Every row gives one point. The points of each table are mixes of a few directions, plus a little noise. Count the directions of each table, and those that both share. Where both have some left over, give the other angles between the two spaces (their principal angles), to ten degrees, smallest first.
In the rows, 128 means zero.

First, 7 rows:
[[161 101 148]
 [151 171 129]
 [101  67 129]
 [ 76 101 109]
 [139 249 107]
 [105  92 127]
 [161 117 144]]
Second (7 x 3):
[[ 87  90 234]
 [136 131 109]
 [141 106 143]
 [150 111 131]
 [135 136 108]
 [125 198  32]
 [122 123 136]]
Directions: first 2, second 2, shared 1; angles 70

First, 7 rows:
[[118 133 152 100]
 [106 133 173  81]
 [ 96 137 195  62]
 [116 134 158  96]
 [140 124 103 151]
 [152 124  83 175]
 [173 116  29 227]]
Second:
[[ 50 205 137 149]
 [182 174  64  88]
 [107  96 162 146]
 [158 135 105 111]
 [175  78 122 115]
 [ 99  79 177 154]]
Directions: first 1, second 2, shared 0; angles 70

First (7 x 6):
[[ 46 217 150 106 167 125]
 [173 116 133   7  67 116]
 [101 144 129 171 156 132]
 [113 154 136  92 125 124]
 [121 124 124 169 144 132]
 [177  58 108 200 123 136]
 [165  84 116 150 114 131]]
Second, 8 rows:
[[ 77  58 119 208  92 198]
 [162 175 135  75 152  81]
 [132 134 128 122 131 123]
 [142 148 131 105 139 108]
 [ 89  75 120 188 101 180]
 [121 117 126 141 123 138]
 [113 106 125 151 118 149]
 [187 209 141  36 168  48]]
Directions: first 2, second 1, shared 0; angles 50

First, 8 rows:
[[ 43  45 190 185 126 157 150 133]
 [182 174 159 154 123 119 102 117]
 [143 149 184 193  90 121 139 158]
 [138 142  82  88 129 118 134 135]
 [146 109 163 115 206 159  50  24]
 [115 126  71  86 120 117 153 153]
 [188 200 101 122  89  95 140 168]
 [ 69  77  75  81 140 136 155 137]]
Second, 10 rows:
[[ 99 107 102  80 140 170 143  58]
 [158 131 129 135 173  94  73 150]
 [136 126  72  83 149 102 119 148]
 [ 76 168 226 190   7 235 241  65]
 [134 110  36  76 138  88 137 167]
 [107 166 157 128 133 138 124 142]
 [154 158 150 140 126 129 112 114]
 [196 110 133 169 144  77  80 137]
 [113  93 172 181 127 120 121 150]
 [101 120 102  96 146 124 131 147]]
Directions: first 3, second 5, shared 3

First:
[[173 130 124  87 152 102 109 141 106]
 [105 116 122 249  44 180  99 139 203]
 [ 87 132 136 110 146 131 168 106 112]
 [175 125 120 132 120 119  89 150 136]
 [ 78 135 139  91 160 125 182  98  98]
 [153 122 121 165  99 136  94 146 155]
 [137 130 128 107 142 118 130 128 115]
 [117 133 133  84 161 113 153 115  98]]
Second (9 x 9):
[[132 111 188  48 185  66 178 169 101]
 [123 136 111 132 124 135 117 118 125]
 [148 147 129 164  82 115 142 108 102]
 [113 125  84 114 162 187  91 104 147]
 [135 124 111 176 101 179 115 110 152]
 [ 71 145  74  84 165  92  67 140 134]
 [142 134 140 102 138 106 154 120  94]
 [149  99 168 159 120 170 152 147 163]
 [136 132 146 173  78 106 136 139 132]]
Directions: first 2, second 4, shared 1; angles 80

First, 8 rows:
[[145 152 115 124 155 180  48 206 138 122 104 115]
 [144  64 141 122  70 177 131  71 148  97 156 110]
 [100 135 112 114 106  74 168 130 153 161 137 121]
 [158 101 151 136 134 134  74 134 111 145 109 136]
 [101 157 138 127 129  47 228  66 123 174 168 131]
 [ 88 107  92 157 153  59 209 105 118 137 155 139]
 [127 159 132 115 127 141  98 164 111  92  70 154]
 [161 150 142 129 150 211  69 149 121  96 123 117]]
Second (10 x 12):
[[117 125 116 115 137 135 126 114 113 137 108 101]
 [138 127 150 143 133 126 138 138 165 121 133 160]
 [193 160 158 187  54  88 118 203 146  82 249 245]
 [159 141 145 156  97 109 125 162 140 108 180 185]
 [124 122 135 125 144 134 134 121 143 134 111 124]
 [130 124 141 135 140 131 136 128 153 127 117 138]
 [ 84 115  89  80 156 149 122  80  78 157  66  35]
 [119 144  72  99  80 111  93 130  14 123 170  83]
 [ 99 103 138 111 191 156 150  90 171 153  44  88]
 [120 120 135 125 149 137 138 116 153 137 101 120]]
Directions: first 6, second 2, shared 0; angles 90, 90

First, 9 rows:
[[ 95 114  95 126 139 147 116 160 136 138 145  96 142 114]
 [132 112 124 131 161 155 104 145 106 153 140 105 162 128]
 [152 134 162 128  72  96 136 106 147 147 152 142  97 151]
 [110 116  98 134 173 152 145 154 119 101 100 141 151 101]
 [140 161 136 119  83 102 132  94 156 120 123 132  93 149]
 [126 117 174 130 101  90 135 111 112 124 141 149  99 124]
 [116 141  98 124 205 165 105 128  92  96  79 111 165 111]
 [ 79 127  90 118 139 141 104 148 134 124 137  83 132 111]
 [203 129 176 144  79 104 174 106 150 149 136 194 111 162]]
Second, 8 rows:
[[ 14  98 104 119  86  78 109 142  91 249 111 104 102 165]
 [130 135 127 123 137 136 122 123 133 127 127 136 121 128]
 [180 169 134 111 184 183 110 100 165  79 133 175 108 117]
 [ 92 134 118 115 134 129 108 121 128 169 121 139 103 143]
 [175 116 143 150 114 120 159 141 125  73 137 106 167 107]
 [161 125 138 139 126 130 145 133 130  90 134 120 149 115]
 [127 118 130 136 114 115 139 136 120 126 129 114 139 126]
 [143 131 132 130 131 132 132 127 131 111 131 129 133 123]]
Directions: first 5, second 2, shared 0; angles 50, 70

First, 10 rows:
[[120 123 118 194  56 139 183 136 146 166 128 144 123  69 135  92  94  55]
 [133 131 136  81 179 119  88 120 115 100 128 116 130 172 122 153 153 181]
 [121 126 116 181  71 137 173 137 145 160 129 142 122  78 135 100 100  69]
 [124 126 124 154 100 133 151 133 134 145 128 137 127 103 131 113 116  98]
 [124 127 121 168  85 134 162 135 140 150 129 139 126  90 132 106 107  82]
 [123 126 121 180  71 137 173 136 142 159 128 141 124  82 132 100 101  71]
 [138 132 144  37 228 109  53 116 102  72 128 104 135 212 116 177 176 230]
 [121 125 120 173  80 134 166 136 142 157 127 138 123  85 135 103 104  75]
 [131 130 134  94 165 122 100 123 117 107 128 120 132 158 125 146 146 165]
 [142 133 145  18 247 109  36 112  95  64 129 101 136 229 115 186 186 249]]
Second (11 x 18):
[[118 111 138  70 161 164  95  92 180  95 128 119 116 168 110 133 153 182]
 [166  96  62 136 127  13 125 192 163 159 202 163 119 151 154 128 167 102]
 [128 152 144  84 182 148  41 165  56 113  86  91 156  61 132 108  99 158]
 [121 165 171 115 157 148 141 110  70 126  82 108 149 142 103 136 124 141]
 [106 103 122 105 120 210  49 119 165  86 120 108 115  55 149 106  91 161]
 [123 129 123 147  99 134 155 143 150 166 116 134 131  80 116  81 110  77]
 [114 154 157 207  62 145 245  91 110 163 105 143 129 140 112 132 109  64]
 [160  92  69 106 151  38  84 176 160 125 198 149 116 162 158 146 169 147]
 [117 156 175 138 131 143 206  65 107 124 103 129 130 216  94 167 151 137]
 [128 106 113  94 144 138  79 131 165 107 143 124 119 121 135 123 135 158]
 [127 144 132 205  74 122 190 125  83 145 125 139 130 114 146 146 101  83]]
Directions: first 1, second 5, shared 1

First:
[[141 153 163 113 163 130 131  75 153 154  99 136 123  90  55 161 169 130
  127 134]
 [141 109  91 154  94 165 125 169 162 170 169 110 139 106 129 120  85  98
  145  99]
 [119 146 101 125  76 129 143 150 138  93 169 186 122  87 154 127 123 144
  160 112]
 [111 165 158  98 148 102 124 159  78  96 112 103 161 176 203 123 129 112
   93 179]
 [158  99 174 136 210 147 105  72 136 219  66  34 140 168  46 145 138  90
   84 136]
 [124  80 120 152 153 116 119 108 130 126 102 118  90 147  92 110 137 157
  130 119]
 [136  95  99 135  70 125 149  60 124  87 152 211  90 114 104 127 136 179
  164  63]
 [121 109  88 151  95 141 126 185 142 128 164 125 127 121 160 105  92 121
  145 115]
 [149 137 162 113 153 137 128  74 125 161 104 110 143 137  89 152 143 110
  108 125]
 [102 191 187  72 166  81 122 162  36  70  93  89 184 215 249 125 136 105
   65 214]
 [108 122  67 159  80 134 135 194 184 104 179 185  89  46 124 111 119 160
  188 109]]
Second (8 x 20):
[[ 88 240 157  78 135  77 146 189 127  46 139 184 145  62 195 157 175 151
  140 207]
 [152  52 112 168 141 172 109  89 148 199 105  92 101 149  43 106 109 115
  122  82]
 [131 115 135 131 143 137 120 119 123 146 110 108 127 145 112 122 126 118
  114 129]
 [125 151 124 124 124 106 139 151 139 110 155 124 143 113 167 148 124 133
  139 137]
 [143  67  98 164 112 170 119  93 161 171 123 145  84 106  40 106 121 136
  149  74]
 [111 155 127  91  58 128 143 103  66  49 137 233 122 138 175 105 137 152
  130 115]
 [136 147 112 146 148  85 146 184 183 137 187  61 164 100 183 183 106 124
  154 140]
 [138  96 162 123 165 151 103  93  76 165  67  76 137 210 109  98 122  95
   72 137]]
Directions: first 5, second 4, shared 3; angles 50

First:
[[125 102 117 181  87 102 172 158 141 168  52 142 102 131 172 137  92 156
   75  92 125 222 109 134]
 [ 93  64  81 104 142 158  20 131 153 190 157  78 146  77  72 150 199 106
  186 199 115  38 130 122]
 [124 144 147 117 217 140 113 150 132 116 194 131 142 133 117 118 186 104
  111 122 132  30 144  87]
 [136  93 102 128  33 136 112  88 134 131  91 127 108 110 111 127  66 147
  190 146 139 216  98 160]
 [136 169 155 134 164 107 238 164  93 126  97 141 105 173 169 104 119 143
   53  65 107 180 157 134]
 [121 124 102 151  70 129  85  96 130 117 115 141 145 113 132 100 117 138
  147 162 135 105  91 123]
 [127 180 126  74  86 123  93  68  90  86 132  97 178 128 108 150 126 114
  175 196 106  83 156 181]
 [138 105 135 129 169 154 146 143 140 127 169 148  92 132 109  86 131 129
  141  91 149 135 115  92]
 [153 170 186 135 185 104 173 153 138  91 146 146 133 155 161 179 115 114
   73  80 143 143 153 119]]
Second, 10 rows:
[[ 51 157 171 160 134 110 157  60 137  44 122 114  84 109  90 108 104 107
  134 126 184 186  82  81]
 [ 80 134 130 102 101 144 130 117 132  95 109 127  92 127 117  93 133 145
  131 158 126 142 107 105]
 [128 128 124  56 138 125 122 245 173 165 175 109  78  89 119 123 162 134
  112 124  82 111 142 100]
 [108  76  79 159  66 135  67 186 156 207 151 132 121 113 142 161 170 211
  111 174 127 151 128 146]
 [116 111 112  96  95 167 105 133 145 132 113 150 143 129 153 124 149 204
  134 187 114  90 115 121]
 [181 148 126  76 125  95 109 161 141  74 142 152 191 138 100 159  92  72
  183 150 134 113 136 191]
 [167 105 142 249 184  85 120 138 155 201 195 112 172  91 146 227 134 145
   98  70 179 138 137 127]
 [157 142 133  82 155 179 172  75  73 124  68 135 130 171 165  64 123 115
  118 107  75  64 148 112]
 [141 153 143 143 169 105 175 103  78 127 114 100  89 147 109  89 106  25
  112  46 114 160 154 127]
 [150 124 118 158 113 135 122  60  90 111  89 151 180 167 140 131 104 122
  147 140 144 123 130 169]]
Directions: first 6, second 6, shared 0; angles 30, 30, 40, 60, 60, 70

First (8 x 32):
[[136 117 150 143 112 149 140 121 111  92 163 127 138 189 119  97 142 134
  127 135 127 130 159 125 129  96  94  98 162 144 144 108]
 [132 120 138 135 120 137 128 121 119 117 150 127 134 155 124 117 132 131
  131 131 128 127 137 118 129 116 113 114 144 135 138 113]
 [134  96 143 139 104 135  94  88 100 143 205 124 140 163 115 127 109 131
  164 136 131 119 100  58 140 123 109 100 156 142 166  67]
 [118 165  99 107 164 107 147 167 167 147  30 134 113  45 151 158 136 122
   94 114 127 132 132 189 116 161 173 179  79 104  79 196]
 [145 117 152 142 131 150 111  99 121 153 136 139 159 131 153 156 152 140
  110 116 134 108 163  87 121 146 127 126 165 139 113 100]
 [135 122 130 127 140 127  95 102 132 187 118 137 146  78 155 181 129 132
  122 113 134 107 120  82 124 172 156 149 132 125 109 111]
 [122 165 101 107 171 109 137 158 170 169  19 139 122  25 165 180 141 124
   86 106 129 123 137 175 112 180 185 189  82 103  66 193]
 [101 121 112 124  82 111 171 168 104  16 203  97  74 238  43   7  83 110
  190 173 114 177  76 190 154  30  67  70 105 133 210 136]]
Second (10 x 32):
[[130 128 162 161 181 153 148 173 151  54  57 167 156 197 190 115 186 155
   69 110 117 144 214 179 131  96 102 108 197 142  48 175]
 [114 110 146 159 191 124 112 178 152  64  79 169 140 193 191 118 145 149
  106 117 113 153 143 159 151 100 111 101 189 134  53 167]
 [132 132 148 144 158 143 139 149 138  92  90 147 141 164 163 121 161 141
   91 119 122 135 177 156 128 115 118 121 166 133  84 152]
 [110 113 101 111 114  96  91 116 122 166 172 116 105  99 103 138  75 115
  183 139 127 133  37  91 145 140 145 131  95 118 165 107]
 [148 151 101  89  44 131 149  62  95 218 195  73 109  38  43 137 107  97
  160 145 148  95 110  89  94 169 155 163  46 120 228  78]
 [137 137 134 129 121 140 145 123 127 128 123 124 135 124 125 126 146 128
  113 125 133 122 159 135 116 129 125 131 129 130 127 129]
 [154 152 126 111  80 149 162  93 109 166 148 100 129  87  88 129 146 116
  116 131 142 103 168 125  98 145 134 151  95 130 169 106]
 [ 99  95 138 163 207 106  90 191 157  54  81 180 135 205 205 121 120 153
  123 117 109 165 100 146 169  91 110  91 194 130  45 171]
 [139 142 108 101  71 128 137  84 106 187 178  90 113  67  70 136 110 106
  153 139 141 104 106  98 110 154 145 149  73 123 196  90]
 [117 119 108 113 114 106 106 114 122 159 161 117 112 101 104 135  91 116
  167 135 127 129  65 100 136 140 141 132 101 120 161 109]]
Directions: first 3, second 2, shared 1; angles 80

First:
[[128 137 125 128 130 132 131 121 128 131 125 131 118 137 126 122 127 127
  128 129 130 132 123 129 128 134 130 123 130 130 134 123]
 [207  93 197  76 126 140  94 120 105 140 122 199 138 146 177 144 217 237
  226  28 180 163  93 117  53 121 149  93  99  88  13 194]
 [ 93 127 106 153 121 110 133 148 136 112 135  93 142  97 113 142  87  94
   80 169 104 106 158 138 159 121 107 151 132 139 160 113]
 [124 117 124 129 134 132 134 133 132 130 135 119 141 128 121 118 129 104
  131 137 116 122 125 114 137 119 136 136 138 135 141 121]
 [152 161 137 111 133 147 128  93 121 146 110 164  83 169 138 111 150 163
  155  97 158 156  99 134 101 156 142  96 122 120 113 130]
 [111  24 130 134 137 113 130 198 144 110 178  73 249  66 113 132 135  45
  133 163  65  78 154  71 166  50 140 190 154 143 141 133]
 [165 156 144 100 138 157 129  87 119 154 110 174  83 183 141  99 169 166
  178  85 162 163  84 123  92 154 155  90 125 119 106 133]
 [ 80 172  91 166 114 106 137 129 134 111 118  95  98 107 109 147  59 106
   50 179 116 114 164 168 162 150  90 138 124 140 176 100]
 [ 93 166  99 155 119 115 137 124 133 118 119 105 100 118 113 137  78 110
   71 166 120 120 151 157 153 148 103 133 127 139 167 104]]
Second (8 x 32):
[[156  55 173 121  97 152 104 156 112 119 144 120 181  75 144 157 170 150
  136  86 108 110 150 148 102 108 143 161 128 129  97 151]
 [100 233  83 129 170  45 138 104 144 122 100 166  58 190 133 132  67 171
  135 166 193 163 107 103 146 145  69  60  89  89  96 145]
 [165 138 153 110 114 188 126  89 111 153 112 156  87 157 136 105 173 155
  150  77 140 150 101 156  89 165 166 114 136 137 130 118]
 [146  68 154 127 102 190 125 135 117 137 143 105 163  97 122 116 169  95
  124 104  86 109 135 145 116 123 172 169 157 157 158 109]
 [148  76 159 123 106 148 112 147 117 123 139 121 165  91 138 146 158 139
  133  99 112 115 143 142 110 115 141 152 130 131 110 141]
 [ 84 195  75 142 165  70 149 121 150 123 119 126  96 164 112 116  65 103
  112 190 146 136 121  96 169 129  90 100 119 118 148 117]
 [100 193  94 133 159  46 131 128 143 113 114 148  97 156 134 146  73 160
  129 165 173 145 125 103 149 126  71  85  94  93  93 151]
 [124  66 133 138 111 185 138 144 128 134 152  82 175  93 105 105 148  50
  106 137  66  96 141 131 143 113 171 183 170 170 192  91]]
Directions: first 3, second 3, shared 2; angles 60

First, 9 rows:
[[127 130 117 178 156 201 130 159  80 106 141 126 139 124  81  81 133 138
  122 141 115  99 106 105 104 157 122 108 146 104 110 155]
 [130 126 145  52  81  15 124  79 202 160 104 130 113 137 200 202 124 115
  141 109 147 172 165 167 169  86 135 158 104 166 159  85]
 [146 139 127 118  93  84 108  88 134 156 114 129 141 121 151 157 148 127
  139 129 158 120 164 142 147 140 122 123 127 153 128 118]
 [146 141 120 146 107 121 110 101 109 149 118 130 148 117 125 131 154 130
  136 136 155 105 152 129 134 158 120 112 139 142 119 130]
 [126 125 131 120 126 120 130 128 136 129 128 128 124 130 133 132 126 128
  127 126 127 135 127 129 128 120 131 132 126 128 132 125]
 [ 58  86 145 110 228 224 201 249 152  37 172 122  66 164  91  72  43 128
   92 110  22 186  21  96  85  51 154 167 109  56 143 140]
 [161 153 103 207 116 179  94 106  48 146 127 130 172 101  82  93 176 141
  134 155 166  59 156 111 115 207 108  82 163 135  95 158]
 [113 121 125 145 161 176 143 166 112 102 143 126 118 136 101  96 112 132
  117 127 103 128 100 114 107 123 131 128 130 106 124 140]
 [139 133 139  78  81  34 113  73 176 167 106 129 128 129 184 187 140 119
  143 117 158 148 170 158 164 110 128 142 111 165 144  96]]
Second:
[[122 142 134 132 141 131 143 147 131 130 109 149 133 104 157 177 142 137
   87 100 122 148 155 103 126 130 140 154 160 128 150 141]
 [123 148 140 134 147 132 149 155 132 132 100 157 135  92 169 197 148 138
   72  86 121 157 167  89 125 130 143 164 175 129 159 147]
 [135 104 119 123 106 122 102  96 124 125 160  94 121 170  79  52 106 113
  194 176 136  97  80 170 130 126 108  86  73 129  91 109]
 [120 156 139 134 152 140 157 163 135 133  90 164 138  78 183 216 152 147
   54  75 118 165 181  78 123 132 149 177 192 129 172 154]
 [119 164 143 138 159 142 163 172 134 134  80 179 141  66 199 241 158 150
   29  56 114 177 196  64 125 133 155 189 210 128 182 159]
 [129 124 126 127 125 125 123 121 130 128 133 119 126 137 119 113 125 126
  143 137 131 120 119 136 129 128 125 121 117 128 117 122]
 [139  93 111 121  96 116  94  88 122 121 175  80 117 186  58  18  98 107
  221 196 141  81  64 190 130 125 101  68  51 127  76  98]
 [127 121 125 124 122 126 122 121 128 126 137 119 126 137 116 107 122 126
  144 142 131 118 118 138 130 126 122 119 114 127 120 123]
 [136  98 116 120 100 119  98  88 120 123 165  86 116 179  69  35 102 110
  207 185 139  90  72 182 130 126 105  78  61 128  84 104]]
Directions: first 2, second 1, shared 0; angles 80
